Rows are points. To make a cloud, some directions were put in groups of two or more. Within a group, all points are equally far from the middle, so they leave a hole (a ring in 2 directions, a hollow ball in 3). The other directions are filled evenly. Then the cloud was stretched, turned, moved and blurred a little. Count the holes, and give their numbers of directions, smallest first.

Cloud (22 x 3):
[[ 34  -2 -35]
 [ 12 -31  34]
 [ 50 -25  -2]
 [ 39  33 -30]
 [-24 -40  12]
 [-17  31  18]
 [ 15 -18 -40]
 [ 41  24   3]
 [-16  -8 -32]
 [ 42  33  -2]
 [ 44 -22  14]
 [ 40 -20 -28]
 [-26  13  10]
 [-31  26 -21]
 [-10  32 -45]
 [-16  59  15]
 [-25  34  10]
 [  8 -32  34]
 [-21  13  16]
 [ -7  -4  26]
 [ 12  31  22]
 [-20  60 -46]]
Holes: 1 (2)

Cloud (22 x 3):
[[ 28 -51   4]
 [-47 -20   0]
 [ 20   1 -13]
 [-35  28 -45]
 [ -2  50  25]
 [ 33  10 -42]
 [-19  39 -43]
 [-42  19  30]
 [-36   8 -26]
 [ 25 -22   2]
 [-18  21 -53]
 [ -5  -9 -39]
 [ -9 -14  49]
 [ -1  10 -54]
 [ 34 -42  55]
 [ 12 -12  37]
 [-60  -1  26]
 [ 26  22   2]
 [-45 -23 -11]
 [ 17  23   1]
 [ 30 -31  -5]
 [-38 -38 -26]]
Holes: 0

Cloud (19 x 3):
[[ 11  46 -20]
 [-40  23  -8]
 [-25  29 -45]
 [ -8  25  -6]
 [-39   1 -15]
 [-27  39   3]
 [-10  37  -3]
 [-21  12  17]
 [ -6  39   5]
 [  3 -23   1]
 [-49  14   3]
 [-24 -18  17]
 [  2  32 -60]
 [-35  19   7]
 [-20  57 -31]
 [  3  20  -3]
 [-45 -11 -10]
 [ 21  13 -14]
 [ -4 -18  43]]
Holes: 0

Cloud:
[[-25  -8 -55  11]
 [ 44  -2 -52 -36]
 [-23 -28 -35  28]
 [ 20 -55 -34  31]
 [  4 -11 -10   7]
 [-36  21  38  20]
 [ 45   5  23  51]
 [-56  12 -31  19]
 [ -1  38 -12 -12]
 [ -5  25 -45  13]
 [  1  21  31 -41]
 [-19  40  -6   6]
 [-26  44 -14 -36]
 [ 33 -24 -32 -15]
 [-57  -5  35  35]
 [-43  16   0  -9]
 [-46 -13  -8  48]
 [ 23 -56  37  18]
 [  6 -46 -26   8]
 [ 25  35 -21  17]
 [ 33  -4 -31  -9]
 [-12  38  40 -37]
 [-26  24 -38  14]
 [ 33  -1  18  -1]
 [-32  21  60  -1]
 [ 35  23   9  38]
 [-24  18 -42 -34]]
Holes: 0

Cloud:
[[-20  60   2  -2]
 [ 20 -17  20  35]
 [-38 -24 -32  23]
 [-28  26  42  -5]
 [ 38   6  24  29]
 [  8 -29  25  32]
 [  9  21  36 -58]
 [ 15 -59  34 -13]
 [ 54 -11  21 -35]
 [ 38 -30  45  19]
 [ 11  -4 -21  29]
 [ -2 -19  -5  38]
 [-15 -33  38  15]
 [-10  31  -7 -54]
 [ -8 -52  37 -17]
 [ 40  30  29  18]
 [ 52  -5  16 -38]
 [  1  16  50 -50]
 [ 55  13  50 -39]
 [ 43 -17   0 -29]
 [ 17   5 -18  26]
 [-38  40 -25 -31]
 [-43  46 -23 -17]
 [-20  -4  29 -53]
 [-11  26  55 -19]
 [ 12  57   1   6]
 [-17 -48  29 -29]
 [-16 -21 -24  31]
 [ -2 -27 -39   7]
 [  3 -23  13  37]
 [ 58  18  58  -5]]
Holes: 2 (2, 2)

Cloud (53 x 6):
[[ 36 -18  -7   2 -38  24]
 [  3  -7  17 -31 -11  31]
 [ 47   2  -2 -11  -2 -11]
 [ -5  -8   4  -2  47  16]
 [ 22   0  -3  17  28 -11]
 [-26 -21  -4  10  -7  -1]
 [ -1  31  21  13 -28  11]
 [ 24   1   2  41  -7  52]
 [ 21   1 -11  15 -39   2]
 [ 24  -3 -15 -11   5 -12]
 [ 12   6  25  31   2  19]
 [ 16  18 -13  18 -17 -27]
 [ 56 -15  -2  -2  -3  24]
 [ 10  38 -11  34 -32  15]
 [ 16 -30  -7  -3  -3  32]
 [ 32  14  13 -13  -8 -17]
 [ 35 -12  10   7   8 -13]
 [-31  22  -1  -5   8 -23]
 [  7  21  28 -14 -34   8]
 [ 50 -33   3 -23  -9   7]
 [ -4 -41   0   6  26  38]
 [ 16  34 -19  24   2 -18]
 [  3  23 -23   7 -12   9]
 [-37   2  -4   8 -16  -3]
 [  2  17  10  34 -11   1]
 [  0  11  27 -19 -13  24]
 [ 11 -23   8  10 -27  17]
 [-41  27   9  23  -3  29]
 [  9  -7 -15 -25  -4  -2]
 [  9  19  -8   8  12 -24]
 [ -6 -37  -7  11  14   9]
 [ 29  -4  24 -36 -30  22]
 [ 12 -27   6  20  38  44]
 [-18  13   6  16   5  60]
 [-14  11  31  -1   1  24]
 [ 12  21   0   4 -26 -33]
 [-40 -12  16   7   7  52]
 [ 15 -24  -3 -12 -19  37]
 [  3  30 -13  15 -35  -8]
 [-21  30 -23  34   5  23]
 [ 22  16  -3 -13 -19  27]
 [ 25  26 -12  13 -36 -28]
 [-14 -15  -2  32  12  14]
 [ -7 -18 -14  -6   3  33]
 [ 32 -21   6  14 -29  10]
 [-16   9  16  10 -21  41]
 [ 42  -6  -5  -1  -6  36]
 [  1  24   9   7  -4  50]
 [ 35 -25   7  14  23  19]
 [ 34  18  13 -16 -12 -11]
 [-35  38  -7   9  17  -2]
 [ 52  -3 -12  17   1 -10]
 [ -4   8  -7  31 -16  27]]
Holes: 1 (4)
